Each row is a point. Each table stands for the endless flat space through its points: a line for two points, a plane for three, and so on. The two share one point or none. Which?

First (2 x 3)
-1.45	-1.36	+1.03
-1.25	-0.94	+0.39
Second (2 x 3)
-0.71	-1.23	+0.51
-1.59	-0.23	-0.37
They share: -1.15	-0.73	+0.07

First (5 x 6)
+0.68	-1.32	+0.48	-0.31	-1.41	+1.57
+1.83	+0.30	-0.70	-0.33	-0.73	-1.49
+1.49	-0.20	-0.71	-1.65	-2.14	-0.12
+0.55	-1.66	+0.69	+0.33	-0.31	+2.19
+0.99	-1.26	-0.53	-0.85	-0.85	+1.41
Second (2 x 6)
+0.57	-0.27	-0.67	-0.41	-1.02	+1.02
+1.08	-1.11	+0.35	-0.77	-0.24	+0.90
They share: no point

First (2 x 9)
+0.14	+1.34	+0.48	+0.74	+1.42	+0.33	+1.02	+0.07	-0.45
+0.40	+1.34	+0.56	+0.46	+1.54	+0.25	+1.35	+0.07	-0.59
Second (4 x 9)
-0.74	+1.24	+0.34	+1.74	+0.84	-0.36	+2.13	+0.48	-1.21
+0.19	+1.55	+0.64	+0.87	+1.26	+0.89	+0.11	-0.35	+0.24
-0.84	+1.26	+0.30	+1.79	+1.16	+0.23	+1.32	+0.10	-0.90
-1.08	+1.17	+0.23	+2.03	+0.98	-0.34	+2.16	+0.47	-1.41
They share: no point

First (6 x 14)
-0.91	+1.46	+1.37	-2.26	+1.78	-1.28	+0.03	+1.03	+1.82	+0.03	+1.91	+0.73	+0.02	-0.99
-0.24	+1.79	+1.69	-0.86	+1.32	-1.13	+0.70	+1.33	+0.23	-0.82	+2.63	-0.19	+0.03	-1.98
+0.08	+1.45	+1.99	-0.67	+1.53	-0.03	+1.14	+0.67	+0.07	-0.18	+2.66	+0.43	+0.58	-1.59
+1.12	+1.13	+2.76	+0.51	+1.57	+2.35	+2.21	-0.16	-1.18	+0.34	+2.80	+0.95	+1.47	-1.41
+1.17	+0.87	+2.21	-0.23	+1.55	+2.51	+1.57	+0.51	-0.75	-0.13	+1.71	+0.81	+1.01	-0.87
-0.37	+1.86	+1.11	-2.24	+1.30	-0.40	-0.69	+2.95	+1.22	-1.85	+0.27	-0.31	-0.96	-1.01
Second (3 x 14)
-0.13	+0.99	+1.14	-1.20	+0.83	+0.60	+0.69	+0.37	+0.23	-0.81	+1.06	-1.08	+0.53	-1.14
+0.01	+1.63	+1.69	-0.99	+1.40	+0.43	+0.74	+1.17	+0.31	-0.43	+0.71	-0.35	+0.05	-1.67
+1.67	+0.56	+0.37	-0.37	+0.16	-0.69	-0.27	+1.07	-0.58	-0.78	+2.72	+0.04	-0.55	-0.60
They share: +0.45	+1.28	+1.28	-0.84	+1.01	+0.14	+0.46	+1.07	+0.06	-0.56	+1.29	-0.31	-0.07	-1.33

First (2 x 20)
+0.08	-0.60	-1.63	-0.99	+0.96	-0.49	-1.36	+0.98	-0.06	-0.30	-0.10	+1.51	-1.21	-2.04	-0.44	-0.34	-0.59	-0.71	+0.29	+0.81
+0.11	-0.66	-1.32	-0.78	+1.07	-0.39	-1.36	+0.89	-0.14	-0.65	-0.44	+1.37	-1.05	-1.75	-0.32	-0.29	-0.25	-0.69	+0.62	+0.72
Second (2 x 20)
+0.86	-1.77	-1.00	-1.11	+2.04	-0.73	-2.23	+0.68	+0.36	-0.81	-0.16	+0.07	+0.32	-1.14	-1.10	-0.37	+0.22	-0.68	+0.80	+0.30
-0.52	+0.21	-0.40	+0.39	+0.54	+0.35	-0.49	+0.74	-0.96	-1.89	-2.08	+2.11	-1.78	-1.20	+0.94	-0.01	+0.64	-0.62	+1.76	+0.78
They share: +0.17	-0.78	-0.70	-0.36	+1.29	-0.19	-1.36	+0.71	-0.30	-1.35	-1.12	+1.09	-0.73	-1.17	-0.08	-0.19	+0.43	-0.65	+1.28	+0.54

First (2 x 24)
+1.08	-0.93	+0.52	+1.15	+0.12	+1.02	-0.54	-0.41	+0.77	+1.14	-0.19	-0.38	+0.81	-1.30	-0.40	+0.38	-0.40	+0.51	-0.25	+0.29	-1.13	+0.07	-1.03	-0.41
+0.84	-1.92	-0.02	+1.39	-0.57	+1.62	-1.17	-1.22	+1.31	+1.29	+0.05	-1.22	+1.05	-1.33	-1.06	+0.50	+0.14	-0.36	-0.76	-0.64	-1.76	-0.05	-0.31	-0.86
Second (6 x 24)
+1.02	-1.77	-0.67	+0.28	+1.27	+0.90	-1.39	-1.29	+0.76	+1.04	-1.20	-0.87	+1.31	+0.29	-1.42	-0.35	-1.35	+1.06	-0.57	+0.07	-1.61	-0.74	-1.91	-1.34
+1.10	-2.01	-0.31	+1.40	+0.71	-0.58	-0.73	+0.49	-0.04	-1.34	+0.30	-1.53	+1.07	+0.17	-1.96	+0.07	-1.95	+0.74	-1.51	+1.43	-3.25	-1.10	-0.31	+0.26
+0.80	-0.76	-0.39	+0.14	+0.67	+1.68	-2.32	-2.59	+1.77	+2.38	-2.18	-1.09	+1.73	+0.35	-0.81	-0.36	-0.31	+0.69	-0.62	-0.22	-0.28	-0.40	-2.93	-2.65
+3.57	-3.61	-0.41	+1.64	+0.05	+1.95	+1.76	-0.62	-0.70	+1.08	+0.80	+0.76	+1.01	-0.90	-1.77	+0.11	-1.34	+1.62	+0.20	-0.09	-2.17	+0.20	-0.41	+0.95
+0.22	-0.93	-0.12	+0.48	+0.86	+0.34	-2.12	-1.09	+1.21	+0.42	-1.21	-1.94	+1.63	+0.36	-1.06	+0.05	-0.66	+0.23	-1.02	+0.69	-1.36	-0.47	-2.18	-1.60
-0.61	+1.12	+0.42	+1.22	-0.26	+0.62	-2.69	-1.43	+3.10	+1.16	-0.13	-0.55	+0.56	-2.18	+0.16	-0.12	+0.52	-1.10	-1.03	+0.10	-0.90	-0.34	-0.65	-2.20
They share: no point

First (4 x 24)
+1.07	+0.17	-0.45	-0.51	+1.27	-0.57	+0.92	+0.26	+1.22	-0.51	+0.97	-0.97	-0.31	-0.47	+1.14	+0.45	-0.48	+0.17	-0.45	+0.50	+0.34	-1.44	+1.27	-0.58
+1.34	+0.49	-0.56	-0.80	+1.52	-0.61	+0.32	+0.21	+1.67	-0.29	-0.11	-0.72	+0.35	-0.89	+0.21	+0.49	-0.35	-0.89	-1.07	+0.19	+0.81	-1.94	+0.41	-1.53
+0.47	+0.19	-0.17	-0.45	+1.35	-0.39	+1.66	+0.10	+0.96	-0.53	+2.27	-1.03	-1.35	+0.33	+2.00	-0.25	-0.36	+1.13	+0.59	+1.06	-0.34	-1.08	+2.37	+0.46
+1.78	-0.32	-1.64	+1.03	+0.22	-1.42	+0.07	+1.07	+0.70	-0.56	+0.16	-2.35	+0.75	-1.81	+0.60	+2.00	-0.31	+0.07	-1.15	+0.01	+0.29	-1.72	+0.78	-1.27
Second (3 x 24)
+1.89	-0.87	-1.51	-1.80	+2.67	-0.14	+0.54	+0.61	+2.58	-0.58	-0.61	-0.87	+0.66	-2.20	+1.51	+0.05	+0.68	-0.55	-0.46	+0.04	+1.18	-1.75	+1.23	-1.43
+2.21	+1.18	-1.28	-0.31	+0.91	-1.28	+0.42	+0.38	+0.88	-0.44	+1.11	-3.20	+0.58	-0.40	+2.26	+1.02	-0.94	+1.59	-1.23	+1.96	+1.12	-1.30	-0.32	+0.44
+1.93	+0.41	-1.15	-0.60	+1.27	-0.90	+0.54	+0.45	+1.26	-0.54	+0.67	-2.19	+0.46	-0.88	+1.83	+0.85	-0.56	+0.81	-0.98	+1.12	+0.98	-1.39	+0.35	-0.23
They share: +1.40	-0.17	-0.62	-0.28	+0.94	-0.71	+0.78	+0.47	+1.03	-0.71	+0.75	-1.16	+0.07	-0.85	+1.21	+1.11	-0.73	+0.27	-0.87	+0.25	+0.55	-1.30	+1.03	-0.67

First (6 x 24)
+2.54	-0.51	+0.90	+0.15	+0.05	+2.88	+0.08	+0.37	+1.21	-0.27	+1.05	+0.50	+0.21	+1.19	-1.22	-1.34	+1.85	-0.73	-2.03	-0.71	+0.82	-1.59	-0.60	-0.56
+1.66	-1.59	-1.63	-0.75	-0.22	-0.37	+0.74	+1.17	+2.68	+1.20	-1.10	+3.38	-1.12	+0.79	+1.54	-1.75	+1.78	+2.76	-3.06	-0.26	-1.98	-0.37	-2.81	-0.58
+1.24	-0.38	+1.93	+1.39	+0.86	+1.48	-0.44	+0.03	+0.34	+0.10	-0.41	+0.89	-1.69	+2.00	-0.10	+1.17	-0.88	+0.13	-0.05	+1.05	-0.66	+0.91	+0.75	-0.25
+1.44	-1.23	+1.05	+0.16	-0.14	-0.07	-0.27	+0.96	+1.29	+1.16	-0.44	+2.50	-1.13	+1.17	+1.23	+0.16	+0.21	+1.69	-1.36	+0.27	-0.93	+0.28	-0.60	-0.51
+0.16	+0.47	-0.52	-0.80	-1.77	-0.30	+1.21	+2.22	+1.96	+0.57	-0.37	+1.54	+1.20	-0.05	+2.41	-2.01	+1.52	+2.88	-1.75	+0.50	-0.53	+0.68	-2.41	-1.93
+2.34	-0.21	+2.29	+0.50	-1.18	+1.20	-1.16	+1.21	+1.24	+1.61	+1.68	+1.45	+0.95	+1.02	+0.30	-1.19	+2.11	-0.04	-1.58	-0.90	+1.22	-1.60	-0.07	-0.86
Second (3 x 24)
+1.18	+0.28	+1.27	+0.27	-0.83	+0.54	+0.54	+1.03	+1.28	+0.92	-0.12	+1.02	-0.08	+1.15	+1.08	-0.85	+0.59	+1.22	-0.94	+0.86	+0.16	+0.97	-0.23	-1.62
+2.42	+0.92	+2.10	-0.65	-0.39	+1.09	+1.26	+0.55	+0.37	+1.36	+0.59	+0.53	+0.19	+0.57	+1.27	-2.15	+1.58	+2.18	-1.44	+0.88	-0.41	+0.46	+0.77	-1.28
+2.08	+0.74	+1.87	-0.33	-0.54	+0.91	+1.13	+0.69	+0.72	+1.30	+0.24	+0.65	+0.08	+0.78	+1.29	-1.80	+1.34	+1.83	-1.39	+0.89	-0.12	+0.72	+0.42	-1.47
They share: no point

First (6 x 24)
-1.37	-0.16	+0.15	-0.41	+1.12	-0.50	+0.57	-0.80	-1.60	-2.42	-0.90	+1.28	-1.23	+0.22	+1.43	-0.78	-1.35	-0.37	+0.39	-1.42	-0.03	-1.82	-0.66	+1.21
+0.29	+0.02	+0.34	-1.05	+0.18	-1.28	+0.47	+0.94	-1.71	+1.09	-1.53	-0.01	-0.55	+0.84	-0.49	-1.37	-0.26	+1.50	+1.39	-1.20	+3.45	-0.31	+2.21	+0.01
-0.52	-0.45	+0.84	+0.18	-0.36	-0.01	+0.41	-0.35	-0.29	-1.40	-1.76	+1.64	-2.80	+1.51	+1.49	+0.22	-0.50	-0.84	+1.42	-1.30	+0.80	-0.90	-1.22	+0.34
+1.29	-1.26	+1.40	+0.07	-0.22	-1.42	-0.43	-0.22	+0.37	+0.47	-1.57	-0.45	-0.37	+1.80	-0.25	-1.29	+0.58	+0.06	+0.89	-0.70	+2.35	+0.95	+1.99	-0.43
+0.46	+0.14	+0.27	-1.02	+0.02	-1.28	+0.31	+0.78	-1.73	+0.93	-1.44	-0.36	-0.21	+0.75	-0.65	-1.65	-0.36	+1.52	+1.10	-1.21	+3.11	+0.01	+2.54	+0.28
+0.87	-1.02	+2.22	+0.61	-0.10	-1.08	-1.55	-0.72	-0.37	-1.59	-0.75	-0.73	+0.19	+0.90	+0.09	-2.05	-0.40	-1.08	-0.65	-1.92	+0.17	+0.41	+0.95	-0.43
Second (6 x 24)
+1.20	+0.61	+0.78	-0.61	-0.89	-1.28	+0.86	-1.27	+0.00	-3.11	-2.56	+0.17	-1.09	+1.69	+1.00	-0.77	+1.02	-0.41	-0.19	-1.48	+2.95	+0.52	+0.57	+0.80
-1.36	+0.62	-0.52	-1.12	+1.28	-0.67	-0.34	+0.48	-1.84	-0.34	-0.98	-0.56	-0.58	-0.02	-0.40	-1.53	-1.49	+0.04	+2.21	-0.07	+0.73	-0.82	+1.34	-0.03
+0.84	-0.19	+0.94	+0.23	-1.56	-0.61	+1.24	-0.71	+0.47	-2.80	-1.70	+1.37	-0.43	+1.78	+0.22	-0.75	+0.21	+0.71	+0.37	-0.83	+2.16	+0.11	+0.86	+0.60
+1.38	-0.29	+0.57	+0.02	-0.59	-0.27	+0.40	-1.12	-0.42	-1.12	-1.38	+0.41	-0.10	+1.12	+1.46	-1.00	+0.41	-0.25	-0.59	-1.02	+0.66	+0.23	+1.45	+3.03
+0.19	-0.36	+0.72	+0.28	-0.23	-0.57	+0.75	-0.73	-0.77	-0.49	-0.64	+0.64	-0.73	+1.55	+0.10	-1.31	-0.29	+0.01	+0.83	-0.52	+0.81	+0.32	+2.10	+0.97
-0.35	-0.61	+1.06	+0.75	-0.37	-0.71	+1.23	-0.62	-0.72	-0.21	-0.08	+1.13	-1.12	+2.13	-0.80	-1.45	-0.59	+0.30	+1.59	-0.22	+0.96	+0.53	+2.62	-0.32
They share: -0.03	-0.21	+0.08	-0.43	+0.16	-0.82	+0.37	-0.60	-0.85	-0.96	-1.30	+0.17	-0.64	+0.88	+0.42	-1.17	-0.62	+0.30	+0.63	-0.85	+0.95	-0.10	+1.19	+1.22

First (4 x 24)
-0.61	-0.78	-1.83	-0.14	-1.56	-1.14	+1.07	-0.97	+0.68	-0.08	-1.17	+0.83	+1.48	+0.45	-0.30	+0.25	+1.40	+0.32	-0.77	+0.73	-0.57	+1.10	-0.75	+0.17
-0.20	-0.81	-1.79	-0.13	-1.37	-0.91	+0.89	-1.18	+0.63	+0.22	-1.54	+1.15	+1.72	+0.70	-0.30	+0.09	+1.23	+0.46	-1.05	+0.21	-0.57	+1.02	-0.68	+0.25
+0.44	-1.17	-1.31	+1.19	-1.49	-0.95	+1.37	-0.66	-0.57	-1.14	-1.10	+1.19	+0.56	+0.62	+0.78	+1.09	+0.59	-0.58	-1.09	-1.19	-0.29	-0.06	+0.16	-0.75
+0.19	-1.89	-0.07	+0.25	-0.33	-0.17	+0.63	-1.62	+0.94	-0.18	-1.60	+1.14	+0.77	+0.43	+1.71	+1.28	+0.68	-0.78	-1.80	-1.00	-1.72	+0.61	-0.48	+0.46
Second (2 x 24)
-1.20	-0.57	-1.87	+0.51	-0.72	-0.92	+1.48	-1.92	+1.11	+0.81	-1.97	+0.73	+0.94	-0.46	+0.12	+0.11	+1.23	+0.76	-0.11	-0.65	-1.81	+1.09	-1.62	-0.58
-0.92	-0.80	-1.78	+0.34	-0.91	-0.94	+1.32	-1.73	+1.03	+0.54	-1.74	+0.84	+1.08	-0.24	+0.26	+0.22	+1.22	+0.59	-0.33	-0.39	-1.52	+1.11	-1.33	-0.30
They share: no point

First (2 x 24)
-0.15	+0.92	+0.53	-0.10	-0.07	-1.00	+1.26	-1.38	+1.31	+1.06	-0.64	-0.61	+0.52	+0.56	+1.15	+0.12	-0.70	-0.95	+1.46	-0.49	+0.96	+0.32	-0.66	+0.07
+1.01	+1.20	+1.13	-0.90	+0.53	-2.00	+1.50	-0.42	+0.31	+1.98	-0.12	+0.27	-0.28	+0.56	+1.07	+1.44	-1.62	-0.43	+0.98	-1.29	-0.40	+0.68	+0.06	-0.85
Second (4 x 24)
+0.25	+0.97	+0.76	+0.61	-0.07	-2.01	+0.83	-1.73	+1.17	+1.65	-0.02	+0.08	+0.49	+0.27	+1.28	+0.02	-1.08	-0.31	+1.48	-1.34	+0.67	+0.53	-0.23	-0.61
-0.46	+0.06	+0.48	+0.36	+0.30	-1.44	+0.64	-1.63	+1.17	+1.31	-0.68	-0.44	+0.39	+0.07	+0.44	+0.77	-1.65	-0.15	+1.05	-1.14	+0.20	-0.24	-0.40	-0.58
-0.21	+1.11	+0.08	-1.15	+0.11	-0.91	+1.89	+0.11	+0.41	+0.59	-2.02	-0.68	+0.73	-0.27	+0.94	+1.54	-1.00	-1.41	+0.52	+0.22	+0.47	+0.37	-2.21	-0.45
+0.05	+0.27	+0.56	+0.85	+0.09	-2.13	+0.83	-1.49	+1.41	+1.93	-1.26	-0.06	+0.93	-0.77	+0.18	+1.04	-1.58	-0.27	+0.50	-1.58	-0.31	-0.01	-0.69	-1.13
They share: no point

First (4 x 24)
-0.23	-0.05	-1.14	+0.59	-0.74	-1.74	-0.37	+1.56	-2.09	+0.97	-1.21	-0.07	+1.57	+1.90	-0.57	-1.08	-0.85	-1.47	-0.28	-0.39	+1.81	-0.36	+0.35	-0.16
+0.64	+0.99	-1.89	+0.08	-0.39	+0.08	-2.66	-0.26	+0.10	-1.30	-1.37	+0.03	-0.26	-1.88	+0.77	-1.03	-1.78	+0.45	-0.48	-0.80	+2.15	-0.09	+0.26	+3.13
+0.61	+1.57	-0.94	-0.02	-0.99	+0.02	-1.81	-0.41	+0.41	-0.94	-1.05	-0.06	+0.54	-1.05	+0.69	-0.51	-1.24	+0.43	+0.30	-0.30	+1.46	-0.24	+0.96	+2.14
+0.61	+0.27	-2.14	+1.63	-0.34	-1.58	-1.21	+1.04	-1.09	+0.41	-2.25	-0.51	+1.09	+0.50	-0.01	-1.96	-0.69	-1.07	-1.40	+0.25	+3.21	+0.96	-0.69	+1.24
Second (6 x 24)
-1.39	+0.48	+0.55	-0.61	-1.70	+1.12	-1.40	+1.12	+1.14	-0.42	-0.19	-1.29	+2.59	-1.41	-1.00	-0.61	+0.28	+1.92	+0.12	+2.37	+0.38	-0.81	+1.00	+1.91
-0.39	+0.98	+0.11	+0.12	-1.77	-0.27	-0.50	+0.68	+0.75	-0.11	-0.52	-0.45	+2.07	-0.48	-0.93	-0.35	+0.29	+1.18	-0.17	+1.42	+0.94	+0.31	+0.39	+1.56
-1.78	-0.50	-1.40	+0.91	-0.40	-0.50	-0.96	+2.33	+0.53	-0.69	+0.26	-0.34	+2.02	-0.43	-0.64	+0.00	-0.95	+1.64	+1.29	+1.46	+1.11	-0.73	+1.27	+1.55
+0.82	+1.64	+0.36	-1.02	-0.47	-0.71	-1.06	-0.41	-1.92	-0.52	-1.91	-0.10	+2.06	+0.10	+0.83	-0.70	-0.04	-0.88	-1.08	-0.01	+2.39	-0.15	+0.80	+0.14
-1.37	+0.86	-2.13	+0.57	+1.68	-1.36	-1.20	+2.08	-1.24	-1.78	-0.31	-0.67	+1.73	+1.01	+0.70	-1.55	-0.06	+0.40	+0.62	-0.11	+3.28	-1.43	+2.36	-0.71
-1.13	+1.24	-0.73	+0.22	-0.53	-0.19	-0.98	+1.34	+0.57	-0.87	-0.14	-1.11	+1.89	+0.12	-0.49	-1.37	+0.55	+1.24	+0.31	+1.00	+1.64	-0.81	+1.55	+0.58
They share: +0.28	+1.22	-0.57	+0.20	-1.18	-0.71	-0.83	+0.29	-0.41	-0.01	-0.98	-0.12	+1.34	+0.51	+0.16	-0.50	-0.81	-0.33	+0.43	-0.07	+1.29	-0.33	+1.04	+0.76
